Each row is a point. Each copy is the shape, with its points in the same order, turned, moved and blurred by noise. Some copies are also mirrored. Which?

Shape (6 x 3):
[[ 4.5 -2.0 -4.5]
 [-1.2 -1.5 -0.6]
 [ 4.6 -1.7  6.0]
 [ 0.7 -0.4 -5.4]
 [ 1.4 -3.7  3.1]
 [ 2.9  5.0  5.7]]
Copy 1 (6 x 3):
[[ 6.3 -0.4  3.9]
 [ 2.0  0.0 -1.3]
 [-3.8 -3.0  4.5]
 [ 6.5  2.1  0.8]
 [-0.6 -3.4  0.9]
 [-5.2  3.7  4.2]]
Copy 1 is: only turned
Copy 2 (6 x 3):
[[ 1.5 -3.8  4.9]
 [-0.1 -1.7 -1.3]
 [-6.0  3.3  2.8]
 [ 4.0 -3.8  1.5]
 [-4.6 -0.7  0.3]
 [-1.3  7.7  1.4]]
Copy 2 is: only turned

Shape (10 x 4):
[[-2.8 -1.0  1.2  5.8]
 [ 4.1  4.6 -0.8  6.1]
 [ 3.0  1.2 -4.4  2.1]
 [ 0.1  1.7  6.3 -3.6]
 [-1.2  1.4 -3.6 -4.1]
 [-5.8 -7.6  1.0  0.7]
 [ 3.1 -1.6 -2.1 -2.8]
 [-1.0 -5.1  0.2 -2.3]
 [-6.1  0.8  1.6 -2.5]
 [ 4.4 -2.8 -2.2  3.4]]
Copy 1 (10 x 4):
[[-0.5  5.9 -2.6  0.4]
 [ 1.9  4.3 -2.3 -6.9]
 [ 3.6 -1.2 -4.1 -3.4]
 [-4.0 -2.9  4.5 -1.1]
 [ 4.0 -4.8  0.7  1.2]
 [-2.5  1.3 -3.6  8.9]
 [ 0.5 -5.5 -3.9 -0.7]
 [-2.2 -3.3 -3.8  4.5]
 [ 1.2 -0.1  3.0  4.0]
 [ 0.3 -0.8 -7.1 -2.4]]
Copy 1 is: mirrored
Copy 2 (10 x 4):
[[ 0.1 -1.3  2.3  6.3]
 [ 5.6 -2.8 -4.7  3.8]
 [ 1.9 -4.8 -2.0 -0.7]
 [-3.0  6.6 -2.8  0.9]
 [-0.7  0.1  1.4 -4.7]
 [-7.3 -1.2  6.3  3.8]
 [-3.2 -2.4 -2.4 -2.6]
 [-6.4 -0.8  1.5 -0.1]
 [-1.4  4.5  4.5  0.0]
 [-1.8 -6.1 -3.0  2.4]]
Copy 2 is: mirrored
Copy 3 (10 x 4):
[[ 3.8  0.8 -4.7  3.5]
 [-0.8  7.5 -4.1  2.3]
 [-2.2  2.9 -2.9 -2.4]
 [-0.9  0.2  5.3  6.4]
 [-5.1 -2.9  0.7 -0.8]
 [ 6.1 -6.0 -0.2  0.5]
 [-1.0  1.1  2.3 -2.5]
 [ 2.4 -3.2  2.3 -1.1]
 [-1.1 -5.2 -0.8  4.5]
 [ 1.5  4.5 -0.7 -4.0]]
Copy 3 is: only turned
